Each wall is flat, endless, passes through zero and stands at right angles to its row. A trip goes straight from one point to another. Which walls does it cross, in order?

Walls:
(1): [-1.95  0.83  1.88]
(2): [0.94 4.67 2.89]
(3): [2.03 1.20 0.50]
Trips:
[ 0.07  2.38 -1.40] to [-1.39  0.35 -0.87] -> 1, 3, 2
[-1.85 -0.44  2.66] to [3.28 1.78 2.33] -> 3, 1
[2.79 0.12 1.07] to [ 2.67 -1.78  1.49] -> 2
[ 1.18  2.50 -0.39] to [-0.21  1.57  2.90] -> 1
[0.30 0.21 3.42] to [-1.22  1.08  2.81] -> none
[ 1.14 -1.36 -2.27] to [-1.15  0.11 -3.90] -> none
[-2.47 -0.73  0.08] to [-0.87 -0.83 -0.05] -> none
[ 0.65 -2.25  0.98] to [ 1.67  2.61 -1.05] -> 3, 2

Walls:
(1): [-0.52  1.44  2.82 -0.96  0.52  1.85 -2.69 -1.73 -1.73  2.93 -2.68]
(2): [-0.89  3.09 -0.60 -0.77  2.88  2.24 -0.84  0.95 -1.10 -1.70  0.49]
(3): [ 2.39 -1.82 -2.49 -2.79  0.22  0.48 -1.97  1.23  1.51  3.50 -1.99]
(4): [-0.51 -0.88 -6.28  0.51  0.16 -1.14 -1.49 -0.94  3.13 -0.29 -0.37]
(5): [-0.56  2.15  2.04  0.49  0.58 -1.68  0.35 -1.60 -0.74  1.30 -0.18]
(6): [-0.84  2.47 -0.82 -1.15 -1.16  1.70 -4.48 -0.78  2.50  1.10  0.51]
Trips:
[ 0.28 -1.94  0.86  1.48  0.63 -4.23  0.68  0.06 -2.20  2.01  3.32] to [ 1.62 -1.57 -0.73  3.65 -1.70 -2.36  0.12 -0.19  0.63 -0.99  2.22] -> 4, 5
[ 0.01 -2.38 -0.73  2.63  0.40 -0.80  1.58 -2.18 -0.57  1.53  1.35] to [-0.62 -0.05  1.61  0.75 -2.27  3.75  1.70 -0.06 -1.25 -2.93  1.49] -> 4, 5, 2
[-0.38 -2.00 -1.13  0.59 -1.20  2.19  3.38  1.55  3.33 -0.92  1.59] to [-1.41 -1.19  4.07 -1.78 -1.45  0.33 -1.63 -2.19  1.06 -1.77 -0.30] -> 4, 6, 1, 5
